Rows are points. Two turns around zero, p and q, are shown by what they do to some points. Write where each new point lands after one turn and then the other. Backwards means that the second turn is done in reverse. Each puzzle has new turns, and all numbers are rounded.
In the rows, zero is written as 128.

Turn p:
[137  60 107] -> [150  64 104]
[138 171  83] -> [147 177  93]
[159 169 155] -> [144 167 168]
[104  84 138] -> [107  81 125]
[113 134 154] -> [105 130 148]
[117 150 130] -> [115 149 128]
Turn q:
[126 121 169] -> [120 126 169]
[111 159 157] -> [118 166 152]
[128 158  98] -> [140 153  96]
[135 152  68] -> [148 142  68]
[154  71 169] -> [131  71 176]
[114 106 107] -> [110 109 107]
Where do these land?
p, then q: [124 139 115] -> [132 139 115]
p, then q: [162 123  97] -> [171 115 115]
p, then q backwards: [126 151  98] -> [121 157 104]
p, then q: [ 74  85 193] -> [ 44 100 162]
p, then q backwards: [154 142 138] -> [145 146 146]

Turn p:
[ 93 127 110 109  89  92] -> [ 79 133 103 115 101 101]
[113 124 134  70 174 158] -> [118 134 145  75 180 155]
[131 131 196 183 104 132] -> [126 120 182 193  98 137]
[141 101 156 116 153  83] -> [130 105 164 115 141  81]
[111 109 115 188 163 165] -> [143  89 108 177 164 162]
[ 91 111 124 107 168 134] -> [101 111 126 109 176 135]
[127 145  97 134 108 132] -> [130 144  94 132 113 133]
[164 114  87 101 111 136] -> [158 125  98  84 105 130]
[182 189 132 144  82 121] -> [168 190 130 151  74 118]
Turn q:
[140 154  64 156 152 109] -> [126 146  57 151 143 104]
[117 129  88 146 109 129] -> [111 130  92 145 107 136]
[151 119 204 133 117 185] -> [182 124 195 130 128 176]
[150 186 176 151 126 160] -> [181 179 165 157 129 136]
[109 136  81  91 136 140] -> [ 98 152  92  91 128 138]
[122 150 151 152 156 145] -> [140 151 145 154 159 138]
[ 95  96 112 120 107  49] -> [ 67  84 125 129 106  74]
[120  91 145 113 141 142] -> [121 102 147 108 145 150]
[148  91 131  89 107  93] -> [126  85 134  87 105 100]
Where do these land?
q, then p: [117 109  97 151  99  74] -> [ 94  89  91 146 104 100]
p, then q: [133 192 128 130 137 173] -> [166 191 117 144 141 146]
q, then p: [ 91 130 128 115 172 195] -> [133 159 136 122 185 189]
p, then q: [135 117  76 151  98 134] -> [126 114  74 127  94 139]
q, then p backwards: [138  96 140 159 154 137] -> [124 106 129 157 163 148]
p, then q backwards: [104 147 173 118 120 170] -> [ 79 130 155 128 122 170]
q, then p: [145 145 153  92 115 162] -> [142 164 160 102 110 145]
p, then q: [137 108 121 139 116  51] -> [ 98  87 125 140 106  68]
q, then p backwards: [150 109 135  97 140  56] -> [137  86 123 108 146  60]

Turn p:
[ 76  82  94 119 121 157 110 166] -> [ 93  67  95 127 129 151 118 174]
[130 144 139 109 178 136 128 176] -> [159 136 141  96 154 154 121 172]
[108 132 134 122 109  59 182 139] -> [111 155 132 118 118  73 187 157]
[107 135 167 217 107 128 173 112] -> [107 138 193 199 101 133 174 124]
[125 120 113  85 124 173 159 147] -> [143  90 107  88 121 159 156 128]
[171 111  98 112 124 143  99 144] -> [166 103  96 122 121 122  91 123]
[174 119 134 109 136  89 109  63] -> [136 150 126 121 155  74 104  66]
[141 155 167  96 117 121 108 109] -> [121 161 144  89 115 125 107 100]
[120 155 106 183 134 146  84  97] -> [116 152 118 192 135 161  94 109]
Turn q:
[100 108 131  90 126 185 116 144] -> [ 87 131 147  77 113 155 112 149]
[167 184 195 126 167  92 102 116] -> [196 162 188 166 161 112 131 153]
[104 105  78 118  85 135 138 162] -> [ 91 110  81 100  84 112 127 129]
[ 77 101 125 154 120 125 145 125] -> [ 78  92 127 137 135 118 134 110]
[123 103  96 104  90 115 100 101] -> [133 116 117 103  97 115  88  87]
[148 169 154 170 125 129 124 133] -> [138 159 146 176 121 128 157 133]
[123 165  96 133 141 109 153 101] -> [129 157  96 137 164 102 130 107]
[126  95  90 167 137 162 134 123] -> [ 94 116  91 145 126 174 122 112]
[130  96 113 126  93 143 176 113] -> [116 106 102  96 120 141 163  90]
[181 153 201  92 197  86  92 162] -> [215 131 185 144 160 124 114 210]
Where do these land?
q, then p backwards: [169 101 137 123 114 161 151  89] -> [141 158 134 103 136 183 154 109]
p, then q: [109 116 131  51 113 143 158 132] -> [126 112 109  46 144 117 120 124]
q, then p backwards: [ 99 108 162 151 104 143 137 172] -> [ 85 101 149 145  95 134 159 146]
p, then q backwards: [177 104 137 150 143 146  97 116] -> [136 109 135 129 140  89  87  90]
p, then q: [ 90 199 104 154 186 102  66 123] -> [ 88 213 126 180 140 129 100 185]
p, then q: [121 194 111 158 141 150 166 148] -> [115 178 107 132 122 159 190 139]
q, then p backwards: [129  98 137  69 136  87 173 150] -> [146  79 117  71 150 120 157 162]
q, then p: [100 119  98 137 147 123 132 134] -> [108 121 107 143 151 131 118 151]
q, then p: [147 137 156 152  96  91 133  62] -> [136 148 163 154 145  96 139  59]
p, then q: [140 105 107 135 100 133  69 152] -> [123 113 120 148  72 127  82 124]

Turn p:
[ 81 144 157 161 173 147 126 125 148] -> [ 97 102 181 166 112 158 137 133 123]
[139 163 145 130  98 108 162 175  88] -> [128 180 113 111 100 112 185 135 108]
[126 166  88  67 169 120  74 131 132] -> [ 76 158 137 142 175  83  77 151 142]
[106  98 132  69 103  95 129  91  93] -> [114  96 115  69 145  75 124  98 111]
[142 132 143 149 111 103 145  59 170] -> [157  89 136 137 135 124 149  85 189]
[122 106  62 138 144 107 106 169 112] -> [105 132  66 158 150 129 109 158  95]
[162 114 143 147 154 175 161 163  91] -> [156 159 144 107 137 183 148 161  89]
[157 141 156 136  97 157 120 114  91] -> [176 159 153 115 123 120 132 102 106]
[154 168  90 152 154 137  71 140 182] -> [129 157 129 205 141 130  83 153 170]
[130  87 167 136 109  97 135 127 142] -> [156  82 120 111  99 114 146 140 134]
[ 89  88 125 123  94 163 177 115 160] -> [116  95 113  87  89 180 115  91 139]
Turn q:
[136 141 114 149  95  99  91 158 118] -> [129 168 112 127 119  80  99 132 117]
[136 119 123 137 154 134 123  72 178] -> [137 108 100 154 147 154 141 102 181]
[148 139  92 132 129 169 139 123 176] -> [123 143  92 165 157 162 151 149 135]
[139 109 103 163 157 183  98 104 153] -> [148 100  81 190 146 150 125 113 120]
[ 54 126 178 109 105  86 162 173  91] -> [ 79 128 207  92  64  98 132 132 114]
[105  93 123  86 168 102 156 138 116] -> [ 94  69 147  92 132 122 134 149 138]
[128  93 162 104 174 146 169 119 118] -> [139  65 164 117 126 165 140 143 134]
[ 99  86 157  99  83  87 175 138  72] -> [125 112 165  56  61 100 160 144 116]
[153 160 139 116  91 130  77 143 132] -> [136 184 109 119 122 136  80 123 119]
[133 155  96 129 150 158 120  84 122] -> [132 123 104 137 173 150 145  89 114]
[175 188 120 184 104 111  99 155 133] -> [163 205 128 159 160  88 101 131 124]
Where do these land?
p, then q: [ 96 158 157 109 162 152 156 160  91] -> [102 136 194 109 102 150 136 113  94]
p, then q: [134  92  90 183 162 153 152 107 109] -> [163  77 118 162 154 153 143 129  80]
p, then q: [183 168 157 189  88 165 175 128 117] -> [188 188 145 131 166 187 173 139 130]
q, then p: [125 139 104 114  74 112 130 153 107] -> [ 89 166 114 115 126  92 147 117 123]
q, then p backwards: [147 142 117 123  93 137 110  99 189] -> [157 155  77 141 107 132 157 147 159]
p, then q backwards: [ 92 114 100 105 137  66 108 115 141] -> [ 97  96  76 131 163  99 107 136 139]
p, then q backwards: [106 154 163  98 143  91 100  91  99] -> [ 94 143 114 158 158  78 149 143  91]
p, then q: [114  83  89 100 145 153 166 111 143] -> [ 92  83  90 134 129 171 115 122 105]
p, then q: [184  67 132  97 171 120  86 172 129] -> [116 120 127 123 147  98  48 196  97]
q, then p backwards: [ 98 141 158 115 145 112 152 121 139] -> [107 151 153 118 146 141 145 106 149]
p, then q: [113 124 188 189 119 152  83 140 109] -> [211 153 150 118  86 107 126 129 106]
p, then q: [145 155  81 113  96 125 118 140 162] -> [ 98 165  93 154 157 116 125 108 147]
